Rows are points. The ring and each string are closed loops that go straight from each point to the next, and from the last back to the first. Before rounding, they use only three directions, however many columns there are. Count how often each string passes through the ring. Passing back the other way cancels.
In the rows, zero is written as 128.

Ring (6 x 3):
[[109 121 184]
 [ 72 147 179]
 [ 26 146 120]
 [ 34 116  81]
 [ 88  89  83]
 [130  92 142]]
String (7 x 3):
[[ 89 150  98]
 [ 94 113  68]
 [118 122 115]
 [ 87 103 142]
 [ 71  95 209]
 [ 28 124 179]
 [ 81 132 128]]
Times through: 0

Ring (9 x 6):
[[169 145 154  70 142  49]
 [141 177 111  84 145  65]
 [122 186  85 108 139  90]
 [101 181  59 150 124 130]
 [ 95 150  56 177 101 154]
 [111 116  81 159  87 135]
 [134  98 113 129  89 105]
 [161 102 149  97 109  73]
 [173 127 162  77 132  54]]
String (32 x 6):
[[144  69 129 112  74  87]
 [138 106 122 159 101 132]
 [132 116 113 167 104 139]
 [114  88  88 161  70 136]
 [105  91  72 136  62 113]
 [112 112  79 128  81 107]
 [118 125  88 135  97 112]
 [128 142 105 174 120 147]
 [110 118  82 184  91 157]
 [100  96  68 168  66 144]
 [101  84  66 124  53 104]
 [115  99  83 107  72  87]
 [130 127 104 126 105 103]
 [128  89 100  96  73  75]
 [138  61 116  77  59  56]
 [155  55 142  74  68  51]
 [159  67 144  54  77  33]
 [150 108 131  82 102  60]
 [151 128 133 112 120  88]
 [172 127 165 124 137  96]
 [187 115 185  88 136  62]
 [196 100 193  29 126   7]
 [172 109 157  34 115  15]
 [148 130 126  87 117  66]
 [153 138 135 114 129  90]
 [169 134 160 115 139  89]
 [194 107 194  72 134  46]
 [178  94 168  44 109  23]
 [162  95 145  51  99  31]
 [142 128 119 107 113  84]
 [148 103 128  88  98  66]
 [149  77 131  83  80  61]]
Times through: 3
String (22 x 6):
[[117  85  88 117  65  95]
 [128  78 107 134  71 109]
 [146 113 133 166 112 136]
 [139 140 118 139 124 115]
 [141 124 118 103 110  81]
 [168  95 154  55 103  34]
 [191 101 188  49 125  26]
 [179 135 174 104 147  78]
 [154 147 138 127 138 102]
 [142 144 119 118 126  95]
 [163 132 144  58 126  39]
 [187 122 178  28 134   8]
 [189 125 186  74 144  50]
 [168 138 160 135 143 107]
 [150 128 132 110 120  87]
 [147 121 127 109 112  86]
 [145  93 125  90  89  68]
 [137  63 115  89  62  67]
 [130  83 111 147  77 121]
 [126 103 106 171  91 143]
 [133 141 110 145 120 120]
 [121 113  90 109  87  88]]
Times through: 4

Ring (6 x 8):
[[125  72 128 145 124 133 141 101]
 [140  92 103 157 151 168 128 102]
 [157 169  95 138 153 170 110 137]
 [149 198 118 117 127 131 111 157]
 [121 165 159 105  88  73 129 152]
 [113  98 158 120  90  85 144 122]]
String (23 x 8):
[[132 142 130 132 123 120 123 132]
 [154 193 113 113 126 141 114 156]
 [172 237  92 111 143 165  99 172]
 [154 181 101 135 149 158 107 143]
 [147 151 102 148 154 161 112 127]
 [141 134 113 140 139 148 122 125]
 [149 128 101 141 145 167 122 121]
 [148  86  91 160 159 187 128  98]
 [129  44 109 170 151 165 138  79]
 [125  96 129 145 127 127 133 110]
 [135 119 125 130 121 132 132 124]
 [128  70 127 138 118 136 144 102]
 [115  45 135 153 122 126 146  88]
 [124  93 131 144 125 125 134 109]
 [135 120 123 133 125 134 130 123]
 [141  75  99 159 152 176 132  94]
 [145  79  88 174 172 192 124  89]
 [165 125  68 165 184 217 111 108]
 [146 139 101 152 157 165 114 121]
 [139 144 121 129 127 134 123 133]
 [156 188 105 121 136 153 112 151]
 [172 249  96 106 139 159  98 179]
 [145 195 120 122 129 128 109 155]]
Times through: 5
String (29 x 8):
[[134 113 114 153 145 147 123 112]
 [144  99  95 165 164 179 121 101]
 [151  80  81 172 174 203 124  90]
 [144  88  99 154 151 176 130 101]
 [134  44 104 166 150 173 140  81]
 [118  34 127 160 131 140 146  81]
 [117  47 139 141 110 121 151  93]
 [121  85 144 124  99 108 146 114]
 [129 123 136 123 109 114 134 128]
 [119 114 147 127 105  98 136 124]
 [123 127 148 117  98  96 136 133]
 [118 133 161 104  80  75 140 141]
 [115 140 170  95  69  61 142 147]
 [125 140 150 109  93  91 135 141]
 [119 124 150 124 103  93 134 129]
 [104 108 171 120  84  63 142 126]
 [ 98  94 182 111  68  49 151 125]
 [109  92 166 112  78  74 150 123]
 [105  64 162 129  90  83 152 106]
 [110  68 148 145 112 103 143 101]
 [121  84 134 145 122 122 137 106]
 [121  46 122 163 138 145 141  84]
 [135  47  99 172 158 180 136  79]
 [146  98  97 153 152 177 127 105]
 [147 124 104 141 142 162 124 120]
 [158 126  85 150 161 191 119 116]
 [162 127  75 158 174 206 114 113]
 [155 143  96 137 147 173 119 128]
 [140 131 115 138 135 145 123 125]]
Times through: 2
